Each row is a point. Each copy is the shape, with its points in the same order, stretched, turned, moved and blurred by noise. Is it also mirrored, or only turned?

Shape (9 x 3):
-381 43 147
42 18 88
-193 151 -83
67 156 168
-39 84 -49
200 154 -77
42 -76 -40
199 -45 227
66 -70 -117
Copy 1 (9 x 3):
-129 218 -398
46 -72 -76
-23 217 -134
211 -122 -182
24 56 -11
216 -65 102
-75 -13 22
111 -307 -128
-86 53 109
Copy 1 is: mirrored
Copy 2 (9 x 3):
-348 188 101
45 -170 84
-248 31 -110
-82 -285 96
-103 -56 -56
86 -273 -97
125 -62 15
198 -237 188
174 -64 -60
Copy 2 is: mirrored
Copy 3 (9 x 3):
-292 80 -222
-64 -9 76
-55 143 -108
-167 160 133
2 59 -43
113 160 135
104 -99 10
-70 -108 199
210 -65 -55
Copy 3 is: only turned

Shape (12 x 6):
137 -97 68 206 56 -180
-152 171 13 65 75 114
121 181 56 147 -61 -91
5 95 -86 -160 74 68
117 -134 -241 -163 162 -72
146 238 143 -133 7 169
60 62 -126 154 152 -58
-84 -61 -168 216 -33 -122
74 -152 31 194 200 126
-16 21 -148 182 -128 166
28 158 -61 -94 -41 -213
-218 -32 -133 -237 184 36
Copy 1 (12 x 6):
25 116 -41 151 61 -229
166 118 88 -79 170 213
184 -31 -22 192 125 40
29 21 242 -1 -80 58
-82 99 162 15 -311 -219
141 -28 359 198 96 144
172 156 -7 68 -64 -4
-36 111 -198 -60 11 -40
-70 347 103 129 -17 -98
-146 135 -64 101 18 194
191 -124 20 -27 2 -33
9 76 252 -257 -110 -20
Copy 1 is: mirrored
Copy 2 (12 x 6):
211 50 -181 32 -24 -147
-50 157 19 -109 76 89
238 152 -15 -3 6 67
-40 -5 20 -162 -126 184
-34 -129 -181 -122 -237 83
122 36 253 -179 -140 106
78 146 -152 -109 -79 0
23 113 -209 116 47 24
-18 79 -20 -66 -75 -227
-131 218 39 104 -75 41
163 -38 -104 -33 -33 241
-235 -117 -101 -204 -42 205
Copy 2 is: mirrored
Copy 3 (12 x 6):
16 0 63 378 -17 142
-164 63 -1 -205 -22 -139
45 -52 4 178 -225 -148
188 -7 -79 -217 90 -34
378 100 -200 17 359 127
232 -191 191 -261 -228 -71
13 215 -63 118 15 -48
-130 127 -156 287 224 -152
-59 151 289 71 205 171
-58 56 143 59 211 -365
185 -88 -288 76 -104 -80
58 57 -259 -342 328 139
Copy 3 is: mirrored

Shape (13 x 8):
108 146 -101 53 13 238 9 -148
-113 9 -191 154 -84 141 -121 -135
-111 -24 72 15 -111 139 52 138
29 -3 145 30 -9 120 57 139
-143 70 63 -23 118 -164 -222 -71
-85 207 -220 85 113 -169 -1 -217
-147 -89 127 -275 -371 -55 -118 61
-22 38 63 237 -22 132 126 -156
-131 -50 106 -210 -91 -174 11 262
-103 -25 -82 94 200 3 -3 42
-111 293 -84 127 248 -126 -115 -19
53 -166 115 -236 -181 -283 -149 172
-56 34 6 -253 221 -171 -28 -162
Copy 1 (13 x 8):
136 70 -125 175 96 97 -24 -59
-53 -46 -205 36 165 48 61 -32
-142 45 -43 28 -131 24 107 -64
-30 139 18 36 -148 32 68 -17
-129 -122 109 -63 224 -14 -194 92
7 -121 -82 3 271 -190 -207 -46
-335 -139 -58 -47 -119 243 -169 -174
182 -33 -155 75 -73 -58 103 29
-365 32 141 -105 -87 -22 -117 -132
-52 59 85 -27 156 -114 54 -8
-66 -13 58 58 287 -226 -179 122
-297 93 56 -265 -32 156 -269 -124
-40 -134 283 -42 245 2 -283 -147
Copy 1 is: only turned
Copy 2 (13 x 8):
164 9 240 122 3 60 197 109
185 -53 112 55 36 -209 300 105
-133 -22 -15 126 117 -28 45 128
-124 80 -22 145 81 95 14 79
115 247 -26 6 0 -174 -203 -197
233 236 156 -230 -72 -104 -2 -64
-209 -241 -42 84 -43 -71 -177 -102
11 107 152 17 146 14 288 26
-224 19 -191 -26 -31 36 -329 -42
137 165 -72 -20 109 -50 21 82
221 431 81 -103 -53 -174 -168 -7
-174 -65 -260 13 -175 124 -262 -210
154 108 5 -125 73 64 -322 -198
Copy 2 is: mirrored
Copy 3 (13 x 8):
51 52 -48 -6 154 352 -26 -101
30 -20 -168 44 130 145 77 130
49 184 90 -15 -113 -18 11 69
77 122 141 3 -109 18 -9 -116
-174 -19 -157 175 -73 -146 82 -136
-168 45 -226 192 283 -47 -7 -122
44 193 -95 -97 -333 -185 -277 291
169 78 5 219 89 130 -6 -21
-105 244 63 -106 -222 -370 -114 39
-159 -20 35 85 84 -77 172 -78
-248 63 -175 215 193 -58 255 -322
59 67 -31 -193 -309 -357 -255 17
-309 -9 -22 161 -6 -98 -121 -125
Copy 3 is: mirrored

Shape (14 x 11):
-263 -177 30 -13 -2 56 145 334 -116 65 47
-40 -227 75 -191 -272 -227 40 173 132 57 -66
-35 -58 49 15 223 -25 -106 -174 -126 58 217
-176 -100 82 78 61 143 184 298 101 149 29
61 95 -82 13 202 -54 -210 -39 -272 7 62
57 -57 -140 -37 -81 20 -420 -50 -17 -128 104
-136 18 -268 -92 -153 -36 -155 -171 15 -173 149
165 -157 -278 35 -152 40 -121 -144 -59 -77 84
-197 -13 1 144 72 19 59 196 105 193 -56
-54 -33 102 133 -3 85 -96 -64 -94 -145 11
-124 -44 136 -130 31 245 91 195 21 212 -21
-159 60 118 31 18 54 75 65 -187 219 -72
-31 -219 38 -319 15 -159 120 143 108 -57 -318
194 154 -101 -58 -14 -98 -139 -95 -82 -209 190
Copy 1 (14 x 11):
192 -25 -121 -61 34 -97 -181 -70 252 61 246
26 -88 -227 -367 -66 266 104 -86 192 -83 52
-165 128 151 133 125 -254 83 -118 -162 101 38
239 97 -198 50 -196 -40 -77 -31 157 37 308
-83 -24 271 142 156 -298 -121 -132 -122 60 -141
-284 -28 170 43 72 -44 -167 -254 -42 -299 25
-292 65 -9 3 232 24 -240 -1 -145 -235 -25
-181 -45 33 10 125 -30 -38 -208 -277 -399 43
178 231 -134 -91 -175 -67 -118 -120 69 75 194
-49 136 111 167 105 -149 36 -76 126 -196 -14
150 -12 -183 229 -131 117 -75 -120 243 180 92
113 96 -115 97 10 -129 -72 -155 179 186 -158
280 -99 17 -187 73 505 116 -32 266 129 -24
-195 -115 151 104 168 -217 -93 170 -193 -195 -152
Copy 1 is: only turned
Copy 2 (14 x 11):
4 -123 -58 -106 -179 -213 -1 -29 -179 17 190
4 -9 -58 34 -319 -296 52 130 26 197 -177
52 -30 110 -45 -50 140 -317 -240 144 69 189
-24 -101 96 -78 -79 -207 79 34 29 98 198
74 20 -28 198 62 187 -279 -219 -154 -16 122
286 5 -62 60 -60 146 -291 179 -140 28 89
89 -31 -166 -155 -113 204 -214 198 -98 106 6
79 -65 -72 83 -101 273 -56 193 -82 -25 -64
1 -123 216 3 29 -98 -34 -3 -48 164 88
184 53 74 -55 40 -22 -111 -30 -6 -141 88
46 75 44 -113 -232 -140 48 -27 -81 178 285
-13 137 165 -41 -78 -98 -46 -128 -120 31 107
118 -41 -154 27 -256 -99 180 -124 -99 328 -219
65 111 -263 177 36 105 -215 73 49 -60 52
Copy 2 is: only turned

Shape (16 x 12):
-52 -78 -22 129 110 -147 34 54 134 -23 4 -60
-77 -72 -70 -176 62 -126 -19 142 29 -337 -66 88
180 164 -149 -254 83 44 375 -65 -262 105 123 182
95 77 -106 -105 -26 97 142 147 -125 -7 83 115
169 206 -57 -138 154 12 98 107 -42 144 -81 247
92 -133 -179 -53 18 -69 150 299 -149 -140 39 155
202 113 -109 -181 35 108 91 -37 -103 175 50 155
138 28 18 -191 173 194 183 146 -132 -90 101 24
-239 -172 -21 26 78 -144 -82 97 136 -129 112 20
-102 -304 129 51 50 -260 68 160 277 -198 -28 115
-3 70 209 -66 -63 -75 -34 -67 -288 108 -185 -200
-31 98 154 -91 -225 81 38 -62 -17 61 -98 -136
134 -77 34 -81 -44 14 -57 -196 9 162 -146 -168
158 2 164 78 -29 -150 -135 -144 55 34 72 46
127 18 -3 39 9 -299 12 32 211 -9 85 -147
154 150 71 174 -50 24 14 -313 10 84 -134 -112
Copy 1 (16 x 12):
-21 -144 -49 55 -159 -129 10 -2 87 -97 29 -228
7 -43 291 -50 -93 -222 -241 125 -51 112 134 -145
66 25 -97 61 386 -379 124 -105 -1 362 -33 309
50 23 68 40 112 -109 148 -50 -67 306 81 88
-104 -93 73 118 332 -102 123 54 41 186 -80 210
-16 -174 162 -17 -105 -248 64 -37 -110 213 231 52
47 7 -45 35 333 -41 142 -94 38 231 -36 287
-16 -2 164 -94 134 -220 112 -223 -46 391 -78 -54
-33 -46 45 127 -178 -131 -126 -91 -42 -96 222 -309
-259 -47 17 -36 -378 -147 -146 40 241 -57 202 -316
-142 -26 -203 -2 132 49 -109 253 -314 151 -196 -73
-22 180 -170 -11 45 191 -38 212 -23 280 -79 -121
26 -84 -226 -119 94 157 -94 53 63 48 -155 42
-95 156 -150 -44 -37 61 78 59 45 -140 -34 78
19 8 -70 75 -348 -195 -23 28 179 -100 -127 -18
87 40 -265 -130 152 148 146 239 101 -85 -171 -8
Copy 1 is: only turned
Copy 2 (16 x 12):
72 -137 -77 119 79 -162 39 -162 30 109 -59 8
69 -129 -21 245 23 -174 -101 -229 -385 -14 11 89
-96 208 -114 390 -8 168 -218 145 106 -187 -60 175
-34 65 -10 157 27 4 -198 137 -19 -107 59 62
88 204 -39 115 194 104 -165 -28 22 -17 13 28
139 4 -22 343 96 -180 -134 110 -163 -70 116 41
-24 225 -104 110 -24 144 -202 121 91 -15 -65 100
-77 81 -61 26 59 2 -38 57 -82 -321 -19 254
-47 -265 -140 125 61 -275 -130 -189 -139 143 13 85
282 -289 -69 213 141 -240 -146 -222 -165 95 -219 157
-19 76 89 -25 48 230 287 62 -47 197 -86 142
-25 -16 153 -26 -81 205 8 -2 19 83 -180 133
91 142 -56 -127 -154 141 97 -11 61 199 -278 106
147 -99 -224 19 -30 187 -72 -83 8 184 -131 71
202 -152 -102 117 -44 -82 10 -297 137 120 28 98
68 76 -58 -11 -94 325 134 -101 86 118 -299 -97
Copy 2 is: only turned
Copy 3 (16 x 12):
176 202 101 -106 99 -120 -74 93 51 -16 18 -139
116 -209 95 -174 144 -207 -143 61 209 -36 216 -190
-350 -180 203 80 40 139 305 187 -288 319 316 111
-81 -155 66 67 92 40 21 128 -28 290 226 30
-78 -96 119 -37 118 274 190 284 -162 81 233 150
66 -151 186 10 128 -112 -13 131 209 222 251 -58
-217 -164 159 112 107 228 109 229 -230 177 121 92
-111 -69 25 -9 231 43 125 109 -44 286 202 -213
230 108 219 -122 132 -256 -222 56 73 -86 105 -320
198 178 269 -122 121 -194 -195 -97 300 -167 38 -263
24 -74 -262 -21 -159 -94 270 306 11 37 -128 -5
-92 -47 -246 60 -119 19 -48 41 -22 97 -57 52
-161 -60 -76 -6 -3 50 15 155 -81 -9 -327 -8
-8 -28 68 185 153 -90 46 147 -39 -205 -67 5
-62 191 77 -76 174 -130 -155 235 105 -49 110 -45
-72 -41 -163 47 10 -30 134 32 -203 -28 -205 309
Copy 3 is: mirrored
Copy 4 (16 x 12):
0 150 -178 -152 -92 -130 146 -13 65 72 -7 -19
180 -176 -189 -3 -301 117 109 95 201 -136 80 -61
-158 -118 -332 139 48 -79 -262 34 -335 -71 165 -152
20 -62 -153 54 79 -50 -140 144 -81 -82 63 -31
151 -179 -259 134 175 -82 32 -73 -247 95 80 -55
82 -117 -262 -12 -38 -95 -104 235 228 6 80 -124
-31 -44 -212 198 122 -19 -217 -48 -209 9 62 42
29 18 -239 203 -11 53 -85 106 -97 -186 27 -251
85 65 -56 -220 -152 134 90 41 216 44 32 -57
56 2 -222 -183 -305 149 230 161 269 222 -138 -69
-161 -124 122 -33 -74 -295 -3 -261 -143 -262 -218 -81
-98 -32 62 -45 -79 -94 5 -55 -206 -183 -240 164
-147 116 -78 118 -115 -147 -63 -238 -53 -50 -185 159
-180 34 67 83 -80 -11 80 -152 -18 190 12 77
19 184 -47 -56 -321 -194 74 -7 -8 196 72 63
-326 110 -56 100 52 -233 163 -229 -199 -22 -52 220
Copy 4 is: only turned

Shape (18 x 12):
79 -149 -158 -94 -60 -6 148 -154 -165 1 -40 -86
65 -85 154 -160 -11 -83 224 162 169 8 274 16
-37 16 -9 52 107 -45 -83 -126 190 171 129 -32
262 -93 -113 -228 -31 70 81 -90 -219 -78 7 -261
100 -168 47 -74 107 51 45 10 -141 -87 -87 -58
-147 45 -13 58 196 40 -41 -218 -121 22 235 32
105 -107 -57 -164 152 19 7 -22 -143 -64 27 -275
71 89 348 -95 -118 -313 112 171 83 0 127 -57
52 95 -68 132 96 35 -179 -10 70 16 243 189
-40 -1 -95 185 79 -127 -19 4 -109 80 248 -70
137 -201 -61 -115 12 -22 119 -103 -69 -235 68 -256
-67 -113 -77 -124 -96 122 -16 8 -137 -119 -21 -198
-19 133 58 -246 46 -267 223 258 97 24 132 -10
-76 -64 -113 59 123 -130 -204 -73 96 -50 174 105
88 -9 -86 -8 14 139 138 -28 8 -228 -75 -184
-124 45 -35 0 13 26 -170 -35 54 29 259 79
34 -215 -93 9 33 132 4 29 -154 -16 -18 -194
19 58 217 -206 -26 -308 208 194 151 -37 161 103
Copy 1 (18 x 12):
-111 -166 -110 -125 -149 -60 -48 138 29 -97 149 -260
154 -28 71 159 214 -243 -80 247 21 -196 -90 12
249 -17 76 186 -137 -77 -35 -16 -208 69 -27 23
-226 -165 2 -91 -230 -161 -128 180 198 -113 343 -227
-41 -16 -148 39 -90 19 -97 204 216 -30 132 -105
149 72 -144 222 28 -115 -253 -89 -239 179 133 -187
-47 -125 28 51 -126 -70 -164 194 121 64 321 -129
-114 7 179 157 208 26 -145 247 22 -108 -208 95
192 27 -109 184 42 -257 -134 -233 -73 87 -53 37
100 -81 -97 35 41 -185 -312 -4 -171 255 25 27
-147 -133 -75 31 -87 -148 20 308 143 65 288 -253
-103 50 47 -186 -3 -35 14 90 94 68 261 -148
0 -252 201 178 342 -10 -178 95 -37 -193 -67 44
201 -78 -65 197 79 -146 0 -88 -112 211 -43 -158
-170 -71 -104 6 -79 -16 92 104 136 -4 314 -18
195 100 49 100 123 -209 -79 -162 -166 126 -1 -78
15 9 -100 -153 -143 -88 -104 173 144 110 224 -27
1 -127 122 241 359 -24 -87 186 7 -230 -218 -35
Copy 1 is: mirrored
Copy 2 (18 x 12):
24 -191 59 136 -55 96 73 -30 -113 -66 78 -316
239 -154 141 -69 -328 253 -99 241 307 14 55 -180
-152 -56 32 55 -90 -3 -50 12 109 311 -114 66
18 -283 123 113 -213 -52 -65 99 -96 -217 79 -351
61 -177 65 -112 -96 -40 145 -5 85 -50 -30 -189
0 71 77 163 -222 6 84 -186 35 218 -84 -1
-94 -225 90 72 -256 -12 44 66 66 -52 -124 -189
-38 -56 90 -388 -447 225 -227 89 326 96 72 -178
-15 86 41 -60 -63 -16 -99 -100 91 62 12 286
-182 -117 113 112 -226 176 50 -112 280 86 88 134
58 -406 39 17 -181 190 -3 -32 49 -89 -93 -286
71 -248 -170 -19 -207 67 209 8 -133 -50 6 -199
0 57 114 -86 -375 293 -247 292 268 -75 -41 -131
-85 -73 59 -98 25 137 33 -134 77 193 -157 261
73 -198 -219 31 -85 55 -116 -68 58 -114 -33 -166
12 14 -22 -16 -202 59 12 -56 -13 155 -6 171
-28 -298 -43 67 -138 -6 237 -20 78 -68 81 -107
107 8 168 -265 -325 307 -247 201 308 36 -5 -181
Copy 2 is: only turned
Copy 3 (18 x 12):
81 -243 170 66 8 -98 20 119 115 -352 -8 -7
31 -91 -221 -130 -81 359 -44 215 -29 -14 50 -195
-53 8 -248 -74 37 133 291 -80 39 -112 -109 -30
-101 -295 64 44 -6 -194 -150 205 324 -118 103 83
2 -189 -59 156 141 -172 -80 46 179 -46 102 -148
285 -163 -160 -14 -46 52 347 -144 130 -100 228 -14
-20 -215 -260 40 61 -204 -97 76 240 -55 78 133
-142 -117 4 -115 -250 27 -128 103 -262 263 69 -137
160 160 -126 -179 153 126 202 -179 149 54 191 -172
275 -102 -178 -234 -105 -95 104 -142 -19 -110 67 -201
-72 -250 -110 112 14 -110 -155 225 202 -301 189 62
-25 -194 5 111 45 -64 -184 -106 55 -162 20 208
189 -22 -150 -105 -136 80 -115 275 -209 139 -97 87
211 0 -189 -113 244 49 229 -83 -22 -129 104 8
-18 72 -50 300 -16 -159 -162 -6 219 -291 176 57
141 -38 -115 -147 73 214 130 -175 5 -16 157 64
44 -192 -139 74 107 -122 -110 -122 171 -193 19 -91
56 -69 -57 -117 -151 154 -73 302 -259 164 35 -88
Copy 3 is: mirrored

Shape (15 x 12):
-98 9 70 -147 31 86 -101 64 224 277 49 -14
32 20 -181 52 139 105 13 -9 186 -254 21 61
130 -17 13 -240 77 133 -46 253 -73 111 89 119
-12 -77 -59 -222 69 -139 -7 186 155 159 -70 -87
58 -33 -190 161 -140 56 58 -57 7 -255 -43 -134
143 17 -130 264 187 2 21 -138 40 88 226 19
95 -275 -126 252 88 -85 13 -32 207 -250 -136 136
-82 100 -81 152 158 -165 -75 -2 -22 -44 268 53
-185 26 -142 -20 36 120 20 250 -115 341 72 -24
-113 -188 74 -199 -34 41 40 21 -6 72 30 86
116 -9 -372 143 -115 -30 -127 -148 31 -167 -13 138
-24 -180 -44 -145 125 13 -102 76 -7 210 131 -185
-4 -47 -33 -128 3 -60 177 159 93 297 279 -9
2 26 10 -172 256 -57 128 -50 9 189 -16 58
179 65 -79 369 -78 -78 -59 -80 16 -219 -50 20
Copy 1 (15 x 12):
174 118 130 -11 -9 323 -42 130 -43 -147 61 15
-82 77 -109 109 114 23 44 -326 -136 273 -61 -72
104 -77 -97 29 211 190 69 -37 77 -268 -103 -88
61 172 -5 40 -221 159 -194 96 -5 -165 -225 -20
-183 -71 25 -7 -95 -206 1 -211 -103 355 -183 38
-257 135 -98 21 200 -55 -184 -258 -54 94 173 -2
-64 171 -236 -135 -44 19 -149 -489 10 278 -44 -119
-23 293 -84 -56 173 -186 -162 -152 -124 97 -25 -9
-63 -28 165 8 134 127 -163 -12 -112 -344 -201 -203
170 53 115 -133 86 192 -78 53 208 -10 -83 14
-44 -30 -206 20 3 -176 -293 -440 -84 241 -62 -19
-75 71 20 -164 73 184 -228 174 22 -126 -114 84
4 206 175 128 -5 215 -195 30 95 -345 -110 108
-80 119 -28 106 80 54 -139 95 146 9 16 -153
-127 49 -173 -75 -76 -342 59 -345 -132 333 29 -51
Copy 1 is: only turned
Copy 2 (15 x 12):
52 40 223 149 141 15 205 80 -190 -229 75 78
37 88 -57 -202 -53 -10 -266 -57 21 -43 -244 152
192 151 57 -23 -53 216 88 253 107 -58 44 -45
-18 242 144 69 -4 -106 95 35 14 -181 -42 -219
-144 115 -191 -154 67 80 -385 -136 32 49 -57 19
-19 202 -280 46 -66 -53 -12 -61 -47 -114 80 256
82 46 -134 -40 93 -213 -198 -89 82 250 -319 127
-119 20 -101 -104 -142 -115 24 -81 116 -268 114 175
-225 144 -119 181 64 255 194 234 113 -344 2 -69
53 0 63 25 29 186 123 -88 -76 -3 -22 -95
-99 -99 -388 -186 -191 -82 -355 128 -14 31 -72 -20
-69 201 106 352 -58 58 80 39 -35 -208 85 -49
140 206 -68 74 20 -15 204 -142 -51 -348 158 -130
-81 278 21 -13 -133 98 327 -53 -110 -61 -100 -13
-54 15 -226 -232 148 -132 -238 38 100 176 84 225
Copy 2 is: only turned

Shape (18 x 12):
-3 -54 -117 -5 -68 51 -50 95 -254 -98 -190 -82
39 -51 -80 -256 -113 190 168 -117 -33 -17 158 175
-158 62 -158 -149 7 6 -232 22 2 -221 -200 158
-47 166 -125 -113 -95 71 -121 163 24 103 135 91
46 -154 -34 48 51 196 -110 -116 -192 -210 42 -95
195 128 44 151 216 48 61 2 70 93 126 -84
131 119 148 62 -84 14 -26 196 -186 -53 -185 -125
253 263 99 -177 94 145 42 -217 -146 175 105 71
224 -13 21 117 54 -98 100 -155 107 -62 155 53
139 -135 116 80 -112 85 -100 170 -246 -147 -163 151
-193 -27 -94 100 114 73 187 -55 114 -253 86 97
50 -64 -71 -207 7 -8 -214 -51 -239 -51 174 150
-25 18 -62 106 -179 231 95 171 81 174 -180 14
103 173 -57 -15 -112 116 -156 -6 -250 60 196 181
140 -112 48 159 76 110 107 162 0 68 -205 18
-143 129 126 -242 226 31 -219 -135 14 57 27 -111
-108 19 88 86 -78 -11 35 -139 44 -122 -171 -119
-162 -2 -93 37 110 -23 132 -174 -154 59 163 77
Copy 1 (18 x 12):
-30 143 189 -110 -99 60 116 8 22 -280 122 195
47 111 -22 29 -207 62 62 322 -188 -69 -134 80
71 441 82 -40 -201 -23 274 -38 -150 -231 20 -71
179 182 59 51 -291 -107 -88 88 -93 -156 114 -66
-83 -78 248 -96 -136 -80 331 11 55 -261 -57 71
-34 -112 98 218 -109 -1 42 -138 136 175 62 156
-101 48 187 -5 -77 54 47 -21 135 -83 327 75
118 -64 174 129 -225 195 -40 257 211 343 -16 26
-148 -88 -65 152 -62 55 46 -105 -73 64 -149 77
-155 113 375 -165 -107 32 118 33 -56 -109 166 110
-100 172 -180 45 -171 -213 325 -65 -165 -150 -61 131
-57 114 200 -96 -245 -71 -12 158 -35 -159 -241 -168
217 79 117 28 -46 67 13 -5 -69 -46 332 384
92 -37 258 -171 -411 12 -110 129 31 -31 63 -62
-67 87 248 85 65 73 101 -78 13 77 130 413
104 161 11 147 -33 -165 149 70 215 87 -75 -242
11 81 -131 10 69 43 222 -83 17 -119 130 61
-25 61 -90 -77 -174 -77 -1 71 113 30 -224 115
Copy 1 is: mirrored
Copy 2 (18 x 12):
-12 -28 -20 0 -135 105 -23 18 -278 196 58 32
-36 -361 102 -115 39 98 -129 -182 -39 210 -1 17
-82 131 186 -111 -56 164 -163 27 -139 247 -56 196
-40 -55 -24 98 -102 -11 -244 -92 -51 11 44 78
139 -203 77 -216 -202 33 7 25 -3 135 91 -1
62 -82 -71 -20 -160 -63 -38 -32 70 -235 -157 -126
-118 37 -59 58 -236 57 6 31 -316 -85 -47 60
-2 -156 152 19 -202 -113 -151 -226 -113 -115 -132 -218
56 -59 87 -104 49 149 13 -20 48 -64 -83 -102
-120 -37 -35 -87 -161 228 129 -140 -266 151 71 259
15 -152 20 -245 15 204 -11 90 214 205 -157 131
153 -81 280 37 -36 18 -53 -99 -59 208 81 34
-174 -63 -394 -44 -109 86 -129 -154 -164 14 35 104
25 -157 127 140 -238 60 -96 -235 -42 80 95 -18
-29 -15 -280 -115 -71 103 36 -92 -211 -53 -67 114
-44 138 167 -118 -122 -280 -123 136 31 -70 -129 -114
-216 109 -36 -177 -24 113 11 138 -44 69 -69 -35
133 -143 46 19 52 -18 3 -54 123 254 -92 -149
Copy 2 is: mirrored
Copy 3 (18 x 12):
205 80 -263 107 112 -198 -296 243 -161 30 -51 95
234 180 -225 -161 -160 72 204 252 40 98 -150 -180
226 98 -13 166 181 175 -190 341 -35 -55 63 -200
233 164 69 -96 103 -40 114 114 -295 7 116 -165
166 112 -129 -116 73 73 -342 125 -81 217 -252 35
-15 -183 190 -222 92 -57 41 31 -121 158 -101 134
244 26 -125 161 112 -156 -126 34 -264 -20 -6 345
279 -9 162 -126 -291 10 179 415 -244 220 -59 157
109 -229 53 -214 -164 17 -27 -115 209 99 -75 17
449 285 -114 103 78 -153 -224 51 -28 -146 -157 229
-168 -20 -181 -138 163 238 -26 57 90 -107 -307 -275
356 284 -35 -221 -142 60 -257 239 -87 48 120 -42
98 80 -1 191 150 -306 215 48 -175 26 -211 -50
469 235 77 -136 -141 -75 -73 183 -352 -29 -32 -68
69 10 -1 71 190 -269 8 73 51 10 -224 212
-154 78 219 -81 -53 344 -93 304 -251 252 163 56
-110 -135 -99 191 -102 97 -120 -33 -2 78 -120 9
-164 62 -100 -223 -248 27 -147 203 -76 -60 -135 -179
Copy 3 is: only turned
